Each wall is flat, endless, passes through zero and stands at right angles to its row. A trip goes straight from one point to another. Which walls does it cross, in order?

Walls:
(1): [15  6]
(2): [-75  39]
(3): [-8  5]
(4): [ 44 -50]
(5): [-17  15]
Trips:
[ 13 -27] to [ -1 -53] => 1
[ -5 -15] to [-19   6] => 2, 3, 5, 4
[ 56 -28] to [-21 -36] => 1, 2
[-35  10] to [-40  24] => none
[41 -3] to [ 49 -36] => none
[ 0 32] to [-26   9] => 1

Walls:
(1): [-36 -26 -10   4  31  22]
(2): [-34 -43 -17 -61  57  23]
(3): [ 15 -28   8  -6 -15 -27]
(4): [ -1  61 -13 -13  19 -39]
Trips:
[-38  20 -34 -36   4  11] to [ -4 -28 -44 -21 -26  22] => 4, 3
[ 31 -81 -18  13  -2  13] to [ 55  -9 -15 -28  -9 -73] => 1, 2, 4
[ 15  -5   7  10  78 -23] to [-30 -46 -23  48 -20 -49] => 3, 4, 2
[ 22  -2   4 -19   8 -10] to [-30   1  41 -30 -50  57] => 4, 3, 1
[-14   8  38 -20   8 -26] to [-28  18 -10  31  -7  40] => 3, 1, 2, 4

Walls:
(1): [  8  27  -1 -11   1  11  -7 -51   3]
(2): [  1  -7  56  16  -2  13   4 -24 -34]
(3): [ 34  30 -40  39  -6  29  15  28 -19]
(4): [ 16  19 -33   0 -19  59   9   1  16]
(5): [-11  35 -12 -58 -51  -1 -20 -54 -22]
(6): [ 19   8  27   4   3 -21  26 -34  15]
(7): [ 48 -37 -24 -10 -30  38 -25  -8  -6]
(8): [ -7 -45  44 -17  27 -32   6  16  32]
(9): [ -9 -31 -19  17  23   7   7 -16 -42]
(10): [-32 -21  29  11  -7 -21  10  39  78]
Trips:
[ 13  16   7  44  -1 -36  14  16  35] to [51  0 43 -1 -3 10 70 16 49] => 4, 2
[  8  10  39  28 -68 -50  -2 -64 -19] to [-45  57 -15  12 -19  31 -12  37 -51] => 3, 6, 4, 9, 1
[ 29 -37  11  35  23 -41 -29  -9  38] to [-37 -22 -18  11  50 -41   8  -5 -28] => 9, 7, 6, 10
[-16 -66  39 -53  13   1   6  13 -33] to [-72  35  45 -14  25  -8  36  10  -1] => 7, 6, 9
[ 11 -25 -72  -6  -8  15 -10  -7  12] to [ 18  13 -26 -15 -65  77 -20 -23 -19] => 9, 2
[-13 -39 -11  17  -9  71 -14 -34   2] to [ 38   7  11  39 -31   8  22  -7  17] => 5, 6, 9, 10

Walls:
(1): [-24 -45   2  49 -71   8  25  39  50 -48   5 -15]
(2): [-79  28  -7 -12  14  35  -2   3  -5 -12 -10 -57]
(3): [ 61   3   7 -50  -1 -45 -33  14 -21 -11  -7 -25]
(4): [ 16  10  10 -26 -25 -22  26  10 -23 -71  17  45]
(5): [ 19  69   5 -16  23  29 -30  11 -76  20   3   4]
(6): [ -7 -43  29 -33  12 -19 -28   1   8   5 -12  -5]
Trips:
[-14 -24 -12 -10  41 -34  -4 -35 -22  31  59 -20] to [  4 -61  34   5  43   2   8 -34 -12   9  36  10] => 2, 5, 3
[ 18   2 -12 -50  32  31  -6   4  16  13 -25 -30] to [ 16 -14 -11   1  24  23 -11 -26  -8 -10 -47  -4] => none
[-16   4  28  14   8   5  53 -13  32  25 -50 -15] to [  9  72   7  43 -33  -9 -59  19  31 -32  33  46] => 2, 4, 5
[-26  92 -33  15  15 -39  86  49 -35  -4 -28   4] to [-15  -1   5  10 -25   2  -9  53 -25  66  26 -24] => 4, 1
[  5 -14 -34   6  37   5   8  26  19 -15   8  15] to [-26  42 -40 -46  -8   6 -25  14   8  -3 -26 -38] => 2, 4, 1, 3, 5
